Every row gives one point. The window is the flat piece filled in between its corners: a triangle in 3 columns, a solid with four corners in 4, and so on. A path goes straight from each point to the next, and from the last back to the first. After which points does the path pass through the window?

Window (3 x 3)
[[ 16 -34 -38]
 [-14 -42   7]
 [ 53  62   4]]
Path:
(1): [ 34 -60 -13]
(2): [-34  -5   4]
(3): [-28 -30 -38]
(4): [ 16 -33   0]
(5): [57  1 37]
(6): [24 38 -8]
(7): [-28   4 -40]
(8): [   4 -102   27]
(9): [ 43 -64 -11]
(10): [-57 -56  -4]
(11): [-60 -33 -33]
(12): [ 39 -74   4]
(13): [ 38 -63  14]
(14): [-51 -18  -2]
(15): [31 51 -7]
(16): [81 62 18]
Through the window after points: 1, 3, 5, 13, 15

Window (4 x 4)
[[ 32   4 -37  36]
 [-78   2 -46 -47]
 [-29 -51  13   0]
 [-19 -63  -7 -73]]
Path:
(1): [ 12 -11  24  -4]
(2): [-87  39  -2 -41]
(3): [-61 -26 -65 -44]
(4): [  9 -33 -68  48]
(5): [39 30 -2  9]
(6): [  7  24  -3 -25]
(7): [-22 -40 -74  -5]
(8): [-63 -45 -47 -37]
(9): [-26 -16  -4 -59]
(10): [ 17  -3 -12  -9]
(11): [-29 -41 -74  21]
(12): [-20 -46 -31 -32]
(13): [-46 -15  -4 -36]
(14): [ -1 -11  16 -83]
(15): [-27 -85 -49 -72]
(16): [  4 -54 -15  23]
Through the window after points: 2, 4, 8, 10, 12

Window (6 x 6)
[[ -5  -6 -57 -82  21 102]
 [-17  -3  -6 -19  59  92]
 [ 23 -21  -2 -12  -7 -52]
 [ 84  15  18   9  -4 -22]
 [ -4 -12 -57   0  -3  80]
 [ 48   8  70   7 -62 -51]]
Path:
(1): [ 20  73 -48  41 -26 -13]
(2): [ 82 -61  40 -37  21  35]
(3): [ 60 -37  35  -7  11   7]
(4): [ 26  41   1 -25  -5 -13]
(5): [ 56  49  41   6 -29 -40]
(6): [ 30 -44  45  -2 -52 -16]
(7): [ 32 -34   9 -32   6  75]
(8): [  2  75 -43 -16 -29  12]
(9): [-34  23 -63  -8  14  25]
(10): [ 42 -57 -21 -27  20  66]
(11): [ 25 -42   6 -32 -21  19]
(12): [-37  44 -62 -25  47 -20]
Through the window after points: 1, 5

Window (8 x 8)
[[ -1 -26  24 -40  17  13 -19 -18]
 [ 20  36  29 -11  -7  32  51  31]
 [-52 -51  20 -16   7  -5  20 -23]
 [ 15  54  -8   1 -55   1  24  48]
 [ 63 -37   4  28 -70 -37 121 -64]
 [ 19 -61   1 -26  11 -19  52  -4]
 [  4   9  22  40 -49  29  -3  54]
 [  0  41   1  31   9  14  -6  37]]
Path:
(1): [-22  16 -13 -22  -4  48   9  31]
(2): [10 13 42  6  1  2  4 39]
(3): [-1  9 55  8  6 -1 20 27]
(4): [  3  19 -46  -9 -16  37  31   3]
(5): [-2 -3 -5  9 -2 24  9  4]
(6): [ 26 -16  80 -17 -58 -20  -4  58]
(7): [ 11  14  35  13 -37  -7  32  25]
(8): [ 18  37 -38 -23   5  64  19  -3]
(9): [-16 -26   0 -22 -14  14  20 -19]
(10): [-13 -39  53  -6  25 -25  11  -9]
(11): [ 31  17  47  27  -8 -38  18  11]
(12): [ -6 -24 -11 -20 -47  43  46   5]
Through the window after points: 3, 5, 9

Window (9 x 9)
[[  40   75  -89   29    3  -33   65 -100  -34]
 [ -57   -7  -31   32   13   15  -16   17   12]
 [  61   46   26    1  -20  -29  -29   -1   46]
 [   0   42   22    6  -48    5   13  -41  -19]
 [ -34  -35   36  -16   67  104  -90  -28  -41]
 [  -3  -20   28  -15    3  -16   12  -33    9]
 [ -12  -31   35   44   -8   82   14  -23   73]
 [  38    0  -61   38  -13   11   57   46    9]
 [  85  -33  -18  -28  -61   62  -81  -47   57]]
Path:
(1): [  9  26 -25 -39 -16  40   7 -27  15]
(2): [-24  -7  27 -26 -19  53   4 -16  65]
(3): [ 77 -12 -15  99   0  26 -14 -47   4]
(4): [ 76  -4  -5  77 -15  37 -39 -43  20]
(5): [-47 -11 -14 -48 -15  43  28  -8  49]
(6): [ 18  12 -15 -30   0  91   1 -23  68]
(7): [ 32 -22 -16  32 -26  12 -11  -3  11]
(8): [ 10  11   3  92  16  32 -24 -53 -35]
Through the window after points: 2, 4, 6

Window (11 x 11)
[[-12  50  35  73  68 -79  34 -40   6 -25  26]
 [  0  14 -13  69   6 -47  75 -46  17   5   9]
 [ 13 -46  72 -62  41  18  28  19 -55 -25 -44]
 [  8 -10  33 -41  23 -88  22 -53  -9 -13  13]
 [  5  38  23  38  -1  -7  -7   7  69 -15 -36]
 [ 18  12 -37 -14  37   4  -4 121  27 -17 -10]
 [ 27 -22  23 -56  72  -1  44 -46  -3 -67  45]
 [ 14 -35  17 -18 -13  47 -46 103 -15 -37  25]
 [ 50  33 -10   6  39  38 -28  72  26  45  42]
 [-27  86   9  -5  25 -34  61 -42  -1 -14  50]
 [  1   8 -63  15  24  54 -81  85  -1   3 -34]]
Path:
(1): [-37   3  -8 -31  38   7  12  38  39  17  10]
(2): [ 62  40  14  52  34 -32  -8 -24 -30 -39 -27]
(3): [ 73  46 -20   4  16 -39  26 -18   6 -21 -35]
(4): [-62 -30  39 -12  55  11  -2  46  -1   2  25]
(5): [-16  16 -16 -19  43   1   0  19  22   3  11]
(6): [ 79  69  -1  66  19 -31  22  24 -19 -45 -16]
(7): [ 33  53   7  60  27 -43  25 -18  -9 -32   0]
(8): [-62 -23  51 -30  87 -53  28 -28  35  -3  53]
(9): [-25 -13 -12  -7  54  25 -17  49  25  -3   5]
(10): [ 29   7  -3   5   9   6  -7  23 -30 -14 -30]
(11): [103  46  -7 -25  55 -58 -13  74 -53 -19  -6]
(12): [-54 -29  15  45  17  31  -1 -15  53 -10   5]
Through the window after points: 7, 9

Window (12 x 12)
[[ -48  -20  -19   44   10   38 -103   22   84    5  -69   25]
 [  53   18   -2   46   56  -35   18  -27   73   40   43  -47]
 [  10   32   47  -14  -31   99  -16  -76    7   -7   90  -34]
 [ -91  -77   78   22    7   49  -17  -25   36   53   16  -43]
 [ -11  -43  -12   -4  -21  -38  -10  -75   74   45   42   74]
 [ -12   64   34   -1  -40    4   56    3   31  -33   -6    9]
 [  38  -43   34  -49   43  -31  -33    1   -4   40   28  -13]
 [  41  -13  -19  -16  -42  -23   85   19  -15 -100    0  -71]
 [   8   53  -31  102   55  -60   34   17  -42   67    8   63]
 [  62  101  -34  101  -89  -81  -73   18   30  -16  -27   45]
 [ -10   56    6   38   11  -26  -73   13   24  -65   31   -2]
 [ -37   46  -32  -18  -89    2   -9    7   29  -18   13  -37]]
Path:
(1): [48  2 16 48 41 56 15 53 24 64 93 86]
(2): [-20  27  10  33  -5 -46 -42 -42  16 -24 -25 -36]
(3): [-19  21  -5   7  -7 -26 -17 -33   6  24  -2   9]
(4): [ 11  -9  23  40   3  17 -41  18  73  33  40   6]
(5): [ 19 -11  26  63  -3 -26  -1  43   9  20  19  32]
(6): [ 21  68 -27 -15  25 -32 -48 -93  22  23  -2  -6]
(7): [-28  26  18  39  20   5  16 -77  26 -16 -18 -51]
(8): [  6 -22  25  23  12  -6  -8  11  52  47  43 -16]
(9): [ 31 -12   9  33 -40  11  -3  44  42  11  50   3]
(10): [-10  14  -4  -2  21 -23  11 -63  -2  38   2   6]
(11): [-27   3   5  29  69 -49 -38 -62  30  27 -24 -45]
(12): [ 20  -6  -2   3 -41 -21   9  38  30   6  21  19]
Through the window after points: 7

Window (14 x 14)
[[  59   18  -76    4  -17   18   45    1   72  -90  -72   51    7   13]
 [  86    8   14  -52   55   75   23  -43   32   46  -67   34  -30  -37]
 [ -36   17   61   60  -76   11   13  -29   -4    2  -81  -40   21  -50]
 [  94   74  -70   45  -94  -12   41  -30   20   -9   28   90   24  -61]
 [  -6  -22   10   31   -2   22  -29   -5  -95  -21   -7   36    9   26]
 [  21   78  -66  -38  -55    1   10   31    4    5   28   53  -76  -48]
 [  35  -36  -42  -10   -5  -21  -79  -34   19    0   65   62   32  -85]
 [  98  -44   57   17   -8   34   -4   36  -24  -45   11   53   20   -4]
 [  58   23  -32   -4  -53   48   51   17   27   35   49   74   43  -17]
 [   1   11    4   -5   47  -24   70   61  -59   42  -17  -40  -58  -45]
 [  13   33   45   39   12   35  -13  -35    0  -72   36  -97  -17  -27]
 [ -10   37   90  -61   43  -27   31  -49   10   -8   55    5  -22   39]
 [   1    6   15   26 -103  -26   69  -77   48   -6   31   14  -32   50]
 [  14   45   -5  -78  -51  -40   51   17  -83   30   44  -34  -35    8]]
Path:
(1): [ 61  58  37   9 -12   1 -20  10  39  20  -4   3  -9   6]
(2): [ 43  67 -37   8  -6 -10  21   5  29  54   7 -14  -9  28]
(3): [ 19  -3  31 -57 -52  -1  47 -17 -35 -54  33  42 -38 -85]
(4): [ 29  13 -17  -6 -56  66  57 -39 -44 -49  45  71  14 -55]
(5): [ 46  25  -3   6 -21  -1  11  25  39  26  -2  10   5   2]
(6): [ 30  32  26  -8   9 -13   3  29 -11  14 -11  12  -2  13]
(7): [ 11  -9 -27 -22 -33  34  89 -54  -1 -27  77  29 -48 -77]
(8): [ 17  12  18   2 -36  23  53  -3   1 -18  22  16 -12 -37]
(9): [ 63  55 -29  22  -7   9 -32 -27  14 -20  17 -14   0  -3]
(10): [ 93  30  36  28 -24  10  -3  -6   9  44 -15   4  10  24]
(11): [ 28  14  -4  -7 -22  19  49  -5   1 -51  -4  34 -16 -21]
(12): [-26  39  19 -20 -47  53  67 -95 -27 -44  41  30 -17 -27]
(13): [ 50  11  21   1 -16 -47 -10  65   9  50 -22 -19  12   1]
(14): [ 86  27 -51 -13 -66 -29 -30  42  56  65 -11 -33   5   5]
(15): [  5  10   6  15  -3  37  62 -11 -58 -27   6  53 -18 -42]
(16): [-38 -54   3 -23 -53   0  94 -63 -51 -60  41  46 -20 -16]
Through the window after points: 4, 6, 8, 12, 16

Window (14 x 14)
[[  6  -9 -19  48   3  29  -7  26  10  63  24 -35  48 -21]
 [ 68  44 -15  56  -1   0 -53  17 -26  50  16 -53  30 -10]
 [-56  10  19  30  28 -26 -38 -22   6  14 -16  -4 -63   0]
 [-73  32 -63 -71  26  76  25  -9  18  25  -3  27   5   1]
 [-16  -6 -15  -1  -8 -14   7  -8   4  -7  51 -29 -20  -5]
 [101  14  62   4  -7   1  60 -30  29 -39  18   5 -36 121]
 [-17 -30 -13 -11  32 -38  25   7 -11  -7   5 -52  30   5]
 [-22 -25 -17 -34 -23 -30  -1 -26  41   9  14 -38  38  25]
 [-18 -47 -14  -8  25 -12 -24 -33   6 -19  12  -5  11 -15]
 [-40   8   5 -20  -5   2  20 -21  -3  -2  22  -7  57 -11]
 [  0 -25   7 -27  15 -45  -5  34  11  10  27  -6  32 -20]
 [-16   3 -17  16  -1 -25   4  -5  41 -34  -9 -13   1  -9]
 [ 43  10  14  18 -42  25   9   3 -20  10 -21  -2 -33  40]
 [-16  -2 -50 -28  10 -12  51 -24   3  31  15  27  30   2]]
Path:
(1): [-12  -9 -65  30   1  -1  -7  27  -3 -21  40  17  27  38]
(2): [-26 -11 -42   7 -10 -18   9   1   9 -10  22  11  17   8]
(3): [ 15  12  31 -33  29  -1  16 -40  34  22 -14 -55  -7 -11]
(4): [-10   6  10 -25  11   1  20 -41   7   8   8 -45 -19 -19]
(5): [-27 -12 -32  10   2 -23   2  24   8  -2  11  19  59  23]
(6): [ 16   3 -16  -5 -13   8 -34  29   8  -5  34  16  39  92]
(7): [ 16   0  -1  16  15 -14  16  -7   0  21   6 -41   9 -24]
(8): [ -5   1 -20 -30   7  -1  10 -13   9  21  17 -30   7 -29]
(9): [-19  -4 -15   8   0 -12  25  -2  11  -8  17  34  22  57]
(10): [-20  -9  -9   7   6  -2  14  23  -4   2   7   2  18  44]
(11): [  7  -6 -16 -29  34 -23  14 -39   8   8   7 -70  10 -48]
(12): [ -2   6  45 -30  11 -23  -1 -45  13  17 -16 -34 -15 -20]
Through the window after points: 2, 4, 6, 8, 10

Window (14 x 14)
[[-71 -18 -29 -13 -29 -39  76   8 -52  48  34  35  -5 -18]
 [ 13 -36  74   9  36 -56 -22  50   3  65 -42  32 -43  64]
 [ 27  27  -4 -14  17 -55 -47   4  42  28 -14   6 -86  79]
 [ 48  -6  10 -41  -9  -4   5 -25 -93  48  14   0  15 -95]
 [-34 -49 -18   1 -52  29   9 -59 -23  -3  41  54  46 -69]
 [ 16   4 -52  57  -8  66  10   3 -11 -42 -29 -33   0 -14]
 [-55 -18 -31 -61 -58   6   1  55 -39  10  26  41  47 -63]
 [  0   2  14  29  34  33   5   0  68 -64   6 -74 -46 -36]
 [-10 -23 -33  -3  83  68 -34 -34  26 -16 -28 -78 -25   6]
 [ 33   4 -40  -3  35  -4  21 -18  -7  26  18   7  89 -85]
 [-38 -25 -31 -11 -63 -33  11 -33 -35  31 -30 -18  64 -97]
 [ 13 -66 -14  12  28 -63 -25  28   2 -36  12 -30 -50  69]
 [  9 -48 -20  40  22 -35 -48  48  27  65  13  -6 -84  15]
 [-12   3  19  22  76 -91 -67  37 -23  19 -33  51 -87  21]]
Path:
(1): [  35  -98  -69  -19   34    3   -7    6   12   -3  -52    1 -102    2]
(2): [  7  -8 -60 -29  -2 -12  81 -61 -15 -29 -74  48 -39 -31]
(3): [  5  -8 -17  39  15  40 -35  19  -5   1  13 -46  14 -15]
(4): [ -7  12  22  22  -3  -4  -9   5 -40  24  20  -5  19   0]
(5): [ -14  -42  -84  -67   -3   -3    5  -20   34   15  -33   34    0 -121]
(6): [ 60 -14 -48  -4  37   6  38  60  29 -65 -69  25 -28 -37]
(7): [-36 -21  20  27   7 -16 -38 -22  15  20  45 -59 -36   7]
(8): [-23  23   2  39   1 -23 -34  -5 -26  24  -3 -47  -4   3]
(9): [ 22 -67 -62 -41  35  -1  23  -3  18 -32  17  16  -6 -37]
(10): [  4 -18 -18 -16  12 -27 -18  -4  39  35 -36  16 -58   7]
(11): [ 17  16  24  28  22 -40 -35  35 -60  10  49 -18  -6  34]
(12): [-11   6  16  21  29 -54 -38  24 -16  32   9  13 -29   1]
Through the window after points: 2, 6, 10, 12

Window (14 x 14)
[[ -40  -38   36   -9   -2  -21   63   19   18    0  -19  -18  -24   19]
 [  -9  -31   16  -21   64  -27  -58    6  -38  -30    5  -13    9  -65]
 [ -72    9   37   17    4  -18   87    0   14   16   34   16  -26   -8]
 [ -26    4   29   12   15  -20   10  -32    4    5   -1   37   37   66]
 [  21  -28   15   -4  -16   34   31   22  -42   18   -2   14  -28   20]
 [  14  -13    6  -10   12  -12   34   14   26   25    0  -26   65   19]
 [  30   40   -4   23   -9  -39  -16 -121   30   19   -2  -24  -55  -11]
 [  -9   29   -2  -15    5   -4   40   -9  -23  -76   13  -44    0   -6]
 [ -74    3   -8  -47  -45   -6   56   -1   51   18  -11  -15   82  -18]
 [ -36    9  -55   24  -19    3   39    0    0   16   -8  -18  -59   -6]
 [  43  -26   46   29  -15  -30  -23   31  -48  -61   43    9    6   54]
 [ -42  -35   -1   46   11   40  -25  -84   18   32   38   13    4   20]
 [ -48  -23  -20   14  -21  -17  101  -14  -20   -5   -4    2    1   -8]
 [ -19   19  -25    2  -26  -30    0  -46  -55   17   16  -58  -17   27]]
Path:
(1): [-13 -25 -28 -35   9   8  12 -37  40  19  44  22 -10  23]
(2): [-24 -12   5 -33  -1 -17  33   1   2   3  29 -12  13  27]
(3): [-36  13  29  49  -7  -7  34 -25   1 -19 -30  11   6  -4]
(4): [-51 -11  14  61 -28  15  44  -8  -4  22 -15 -78  43 -25]
(5): [-18  -8  -5 -44  15 -31  11 -20   3   5  24  48 -20  17]
(6): [-45 -28   3 -15   4  10  18 -71  34   5  37 -10 -39  25]
(7): [  1   4  -1  50  -2   1 -13 -48 -10  23   3   3   9  -2]
(8): [-20  17  41  25 -17  12  44 -15 -40  16 -17 -16  -4 -16]
(9): [-24 -10 -32 -23  -1 -34  28 -22  39 -20  26 -11  14  15]
(10): [-13  -6 -35  -1   8 -13  21 -29  -4  17  23  -2   1  13]
(11): [-36   7  53  15 -13   5  28 -16  18  -1 -30 -42  11  -8]
(12): [-17  11  27  39   1 -24  17  -9 -26   5  -3 -43  23   1]
(13): [ -7 -25 -21 -18 -20  -7  46  -5 -14 -44  26  21 -27  22]
(14): [-36 -30  -4 -47  -4 -38  33  -8  -2 -19  50  31  37  18]
(15): [ -8  20  22  68   7   8   7 -20   2   6 -25 -51 -36  -3]
(16): [-23  15  28  22 -11 -33  42  -2 -26 -14 -19 -17   4   4]
Through the window after points: 2, 6, 8, 12

Window (14 x 14)
[[  -5   83   -4  -21  -50   13  -39  -54   41  -16   -8   33    1    8]
 [ -26   33   14  -37   31  -21  -59  -32   17    1   40   17  -19   35]
 [ -12    9  -16  -21  -26   16   -6   24  -27   38   66   -8   28   54]
 [  50    0   20   -5  -63   43  -64  -76  -18   21   28    4  -13    7]
 [  25  -54  -66    0  -71  -20  -99   70   40  -29 -121   80   -5    9]
 [  33   24 -106   81   73  -11   27   46   42  -51  -18  -39  -34  -11]
 [  55   28   67   19  -18    9   15   39  -24  -42   14   17   33   62]
 [ -19   16   28  -62  -46   10   30  -29  -57  -38    4  -21    3    6]
 [  34  -27   15  -48  -37  -84   14    1   20   19  -27  -36   89   59]
 [  54  -11  -30  -58  -19   40   21    7   40   22   47  -21  -62   13]
 [ -11   27   43  -44   10  -41   18  -15    7   72  -52    6   34    8]
 [ -23  -30   34  -76  -21   78  -65   -1   36   41   45   19   23  -32]
 [ -21 -109  -22  -57  -14  -24   42   64  -31   27   74   79   75  -33]
 [  -6   -7  -43   -9   36   28   37   -7   78  -25  -87   10  -23   77]]
Path:
(1): [-49 -41  13  35 -36  -8 -15  -2   5  19  38  28 -11  10]
(2): [-43   2  39  14 -16  10  -2 -21  29   5   6 -46 -21  -8]
(3): [ 40  30 -24 -43 -12  -3 -28   6  11   8 -31  28  20  39]
(4): [ 62   9 -31 -60  19  37 -17  -6  20   4 -22  32  49  32]
(5): [-37  -4  -9   1 -21   0  12   3  30 -14 -24  -5 -29  34]
(6): [-43  19  24  12 -71  -7  -5  16  40  17  36  -7   8   4]
(7): [ 31  11 -10 -59  -4  -4  -8 -25 -17 -10 -29  19  23  27]
(8): [ 57  59 -12 -42  21  -7 -74 -49 -33   9 -19  26  85  20]
(9): [-48  -4  14  -4 -77  12  41  24  61 -16  31  14 -54  18]
(10): [-11 -57  21   4 -32 -15 -10   4  21   2  12   5  -7  21]
(11): [ 44  85 -70 -88  -9  50  18  23 -19   2 -19  42  61  -9]
(12): [ 39  21 -27 -33  -3  26 -21  27  17 -23 -26  25   5  10]
Through the window after points: 4, 6, 8

Window (14 x 14)
[[ -30  -26   31   -3  -19    9  -14    5   35  -17  -32   52   66    2]
 [ -65  -40  -22   -4  -52   49  -27  -13  -32   27  -61  -27  -14  -41]
 [   7   27   56   20    3  -14  -35  -61  -19  -44  -28  -25   -1   21]
 [ -53   -8   20   63   23   28   70  -16   23   15    5  -55  -65   -7]
 [ -54   27  -21   78   24    9    1  -17  -11   27   -1  -15   25  -34]
 [  57  -19  -14   67  -22   41   93   33    6   18   81    9  -92  -85]
 [ -47  -11  -17   70    2   87  -17  -45   22   23   30  -29  -34    3]
 [  35  -26  -21   48  -49    3   40  -14   12   -9  -20   -4   -1    8]
 [ -30   25   68   26   -5  -61   -8   21   45   46    2  121   15   84]
 [  15  -67  -54   17   46   10  -57  -26  -23  -18   20   -5   36   14]
 [  24   63    0  -45  -31  -37  -21   10   16    4  -46  -72   41  -16]
 [   6   -8   34   20   -5   -8   39  -31   53   82  -34   24    9  -14]
 [  34  -66   27  -44 -118   55   43   37  -67   21    2   -1   41  -18]
 [ -36   16  -43    1    0   33   58   -6    0   40   27   75    1  -16]]
Path:
(1): [-16   5  17  22 -26 -41 -13 -40   9  36  20 -12   9  -4]
(2): [ 10  42  14 -17  -8  12  13  52  29  -2 -57  16  21  25]
(3): [ -6  -4   2 -12  -2  43  18   3  -9  37 -36 -13   2 -17]
(4): [-70  -9  20  68 -65 -58 -35 -28  29 -23  53  15  -5  -9]
(5): [-50 -18 -15  30 -65  -7  23 -75  34  26  16 -39  -1  -9]
(6): [ -6   7  -1  18   9  48 -12  18  -8  14 -19  -1  -5  -8]
(7): [ 49  21  25  18  12  64  81  13 -10   0 -46 -41 -36  27]
(8): [-30 -28  -5  15 -37  -9 -11 -15   1  13  18   2  17 -27]
(9): [-15 -49  26  -3 -36 -22  -2 -74  42 -31  38  35   2 -67]
(10): [-12  34 -29  45  -8  70   0  47 -42  71 -61 -29  12  52]
(11): [  6 -14 -18  56  34  63  -6  32  -9  24 -12  12 -13   3]
(12): [ -1  -4   6  28 -27  -8  31 -34   8   1  26  -5   1 -17]
Through the window after points: 1, 5, 7

Window (14 x 14)
[[  -7  -24   23  -58  -11   11   -6   16  -72   -5   38  -18  -79  -69]
 [  46   -6   43   -9   16   11   14  -13   52    4  -51   -1  -43    5]
 [ -19  -34   -1   57  -25   -3   -9   46  -61    9   -4    1    0  -17]
 [  74   69  -20  -24   12   60   -4  -60   30  -49   11   47    0  -49]
 [ -47    3   16  -15   47  -11  -63  -57   -4  -85   -1   20   -9   42]
 [  77  -23   28  -36   16    0   30   23   26  -19   15    1   13   -4]
 [ -39   -4   33   30 -121  -46  -13  -14   10   43   -5   17   12  -12]
 [  20   41   79    9  -63  -18  -22   32  -31  -27  -34    2    1   30]
 [  88   32   -2  -30   35   63  -13  -35   48   -7  -20  -47   61   15]
 [  38   11   51   12   57  -25    3   -5  -23   29   26   -4  -58   31]
 [   0   49  -54  -46   -7   29   10   56   83   13   29  -83  -10  -19]
 [  -1    0   23   31   43  -28  -56  -57   33  -77   14  -39  -26    0]
 [   9   20   61   40  -22   58   -8  -26   21  -19   19   20   14   18]
 [  -6  -28    7   26  -53   16  -84   22  -37   16   44   47  -42  -33]]
Path:
(1): [ 19  10  53   2  -6  11 -25 -15  33  -7  -1   7  35 -49]
(2): [   6   18   79   -6   -5   14 -100    7   34  -19  -16   18   43  -73]
(3): [ 24  11  -3  -3  -9   1  23 -29  11  -8  21 -10 -41  34]
(4): [ 25  -6 -35 -11 -72  25 -64 -26  22 -41 -14 -10  -6  80]
(5): [-10   4  53  20  30  -6  12  11 -14  -8   8  10   6 -67]
(6): [ 18  13  45   4  -1   1 -33  20  -9  13   1  -7  18 -41]
(7): [ 36   8  18   5 -13   5   6 -13  13 -23   6  -9 -36  17]
(8): [ 27 -17  -6  16 -43  10 -43  -2 -29 -30  10   0 -50  41]
(9): [ 11  -1  27  -8  16   3 -23  -4  17 -14  15   8   3 -24]
(10): [ -5 -13  44  13   5  16  -6  21 -18  -5   6   2  12 -50]
(11): [  8  13 -14  28 -76  -5 -25 -31  -1  -3   9   1 -48  67]
(12): [ 46   4 -32 -20  -9  14  11  -8  -3 -10   4 -39 -30  73]
Through the window after points: 8, 10, 12

Window (14 x 14)
[[   6    4  -39   26   51   -3  -60  -40   -6   30  -43   -7   14  -21]
 [   1   18   57   -5    6   81   13   -9   60  -12   50   -3   32    8]
 [  -1 -104  -28   60  -21  -25  -34  -35   67    8   -2   46   -1  112]
 [  27  -41   92  -37   51   21   26  -55   16  -10   61    9   -6    5]
 [ -20   15   37  -49   22    9  -42   28  -14   26  -61   29  -46  -11]
 [   8  -53  -59   79   -7  -29  -21   40  -32   60  -15   42   -9   -6]
 [  73   -7  -59    0  -23  -36  -52    3    8   66  -29   60   12    1]
 [  56  -22   81   22   17   10  -18   -3   56  -66   24  -20  -16    7]
 [ -24   -3   79  -55  -11    0  -35  -23   16  -51   81  -35    5   -5]
 [  -1   17  -50  -55   32    2    6    8  -10  -39  -16   23  -50  -23]
 [  46  -51  -46   59  -42  -35   13  -10  -20   47  -66   -7   47   70]
 [   9  -40  -27   66    6  -92   17    7   69   53  -22   21   42   53]
 [  15  -82  -44   59  -48  -39    0  -25   35   39  -76   45   52  -24]
 [  -8   34   94   -2   22   12   -8  -43    3  -80   49   53    9   23]]
Path:
(1): [ 60  35  12  69 -40  37  20 -42  27  35 -19 -46 -10  33]
(2): [-29 -90  12 -56  35 -39 -43  30  14 -36  27  69  52  11]
(3): [-13 -72  13  11  16  -6  -1   1  -3   3 -29  20  58  26]
(4): [ 43 -16   3  33  -8 -41   4 -44  67  30  17  26 -26  11]
(5): [ 19   1  11  24 -19 -36  53 -59  30   3  22  11 -33  46]
(6): [  13  -62  -15   39   33   27 -106   49  -19    9  -35   35   92  -22]
(7): [ 29 -34 -22  51  47  15 -35  57 -32 -39 -34  19  94 -42]
(8): [-17   1  30 -36 -30 -25   1 -78  49  29  34  28 -67  62]
Through the window after points: 1, 3

Window (14 x 14)
[[ -26   23  -11  -12  -12   -1  -24   12  -36  -16  -44   50   -3    8]
 [  49  -75  -15  -14   19    8  -16   41  -58  -72   67  -10  -12   54]
 [ -23  -80  -92   33    6   59  -35  -13  -37   69  -95  -64    3   51]
 [  46    5  -58   48  -13   23    8  -21   37   -7  -19  -33    2   29]
 [ -57  -75  -90   12  -30    5   -1   51  -12   54   -1   41   -6    4]
 [  -2  -96   20   29   -8    3  -40  -88  -67  -41   29  -23   -9  -78]
 [ -16   54   -1  -15  -76  -14 -121  112  -40  105  -15   -6  -73   -5]
 [  50  -34  -60   11  -31  -57   96   44  -80  -34  -35  -63  -55    3]
 [ -38  -60   40   52   -4   17   36   -8  -21    6  -17  -16   13  -34]
 [ -12   42  -24    5   43  -24   -6   24    0   76    7    0   -4    0]
 [ -47   11    2   48  -52  -23   41  -20  -35   13   29    7   -2   57]
 [   5  -52  -53  -11  -12  -81   -1   14   60  -59  -65  -14  -24   59]
 [ -61  -22  -30   48   -5   -6  -26   -2  -10  -64    1   -5  -34   12]
 [ -76  -39  -67   -3 -102  -33  -45   -3   18  -68    6  -71   38  -20]]
Path:
(1): [-25 -28 -50 -28 -46   0  26 -23   7  15 -20 -43 -49 -24]
(2): [-26 -12 -49  -2  -1  34  -3 -12  -3 -15  -3  -6 -40  18]
(3): [ 34 -68 -30  57 -22 -56 -23  61 -52  56 -37 -33  55  23]
(4): [-23 -46 -31  64 -25 -27  11   2 -40  -6 -10 -19  30  -6]
(5): [-33  -4  -5 -55 -48  22 -60 -30   2  22 -22 -32 -87 -25]
(6): [ -4 -44 -58 -18 -54 -18  22   6 -37 -40  -2 -63 -25  -8]
(7): [-47 -17 -27  75 -29 -49 -30  29   2  -4 -36  -1  33  11]
(8): [-24 -10 -22  45 -35 -29 -55  31 -21 -10 -20  -8   6  12]
Through the window after points: 2, 6
